Rows are points. To make a cloud, some directions were put in groups of two or more. Within a group, all points are equally far from the middle, so they leave a hole (a ring in 2 directions, a hollow ball in 3). The other directions are filled evenly. Then the cloud was stretched, turned, moved and blurred a little. Count the holes, and give their numbers of directions, smallest first.
(in the rows, 128 means zero)

Cloud (13 x 2):
[[102 120]
 [182 113]
 [162  48]
 [173  60]
 [147 131]
 [101 115]
 [210 101]
 [204  66]
 [122 147]
 [185 166]
 [120 147]
 [166 137]
 [199  84]]
Holes: 0

Cloud:
[[133 161 132]
 [213 126 105]
 [137 111  49]
 [151  91 183]
 [135  56 115]
 [ 61 115 120]
 [111  59  52]
 [137  89 171]
 [127  86  43]
 [155 126  66]
 [132  77  52]
 [142 128  58]
 [196  70 147]
 [211 106 107]
 [140 138  65]
 [146 156  94]
 [216 107 110]
 [102 154  93]
 [158 168 135]
 [136  84  52]]
Holes: 1 (2)

Cloud (48 x 6):
[[173  87 197  94  83 155]
 [196 177 190 109 137 203]
 [ 94 108  54 143 145  54]
 [ 68 148  64 174 174 105]
 [ 73 135  92 179  67  99]
 [144 177 100 126  80  60]
 [210 108 120 119 153  90]
 [112  90 166  75 161  88]
 [111 159  64 134 147  50]
 [ 60  94 124 153 150 174]
 [ 71 172  77 185 155 117]
 [136 117  91 173 197  86]
 [223 138 114 108 169 120]
 [131 161 182  94  92  61]
 [207 100 170  74 133 115]
 [111 148  78 143 159  44]
 [ 76 143  88 116  51 118]
 [100 152 119 195  77  81]
 [189 137  36  97 138 140]
 [142 177  74 114 105  62]
 [ 58 148 184 119  88 150]
 [191 128 143  23 129 161]
 [120 139 116 161  90  42]
 [ 65 176 119 116  95 184]
 [102 166 144 204  99  93]
 [146  91  93 138  67 192]
 [207  99 108 132 122  89]
 [127 167  82 108 117 225]
 [140  90  95 145  73 193]
 [224 157 130  89 169 134]
 [111 169  74 139 163  58]
 [128 178 124 122 170  54]
 [167 214 193 125  83 158]
 [ 98  90  97 204  97 137]
 [ 57 114 135  99 183 133]
 [ 84  76  57 124 130  78]
 [149 120 192 193 121 123]
 [167 104  69  86  62 166]
 [196 194 149 129  55 130]
 [220 108 160 108 108 105]
 [200 188 134 161  95 176]
 [172 190 115 100  91  69]
 [129 119 216 168 113 120]
 [131 132 126 144 185  51]
 [150 187 181 108  66  84]
 [200 193 157 124  55 131]
 [ 63 166  56 111 157 132]
 [ 40 127 116 118 171 146]]
Holes: 3 (2, 2, 2)
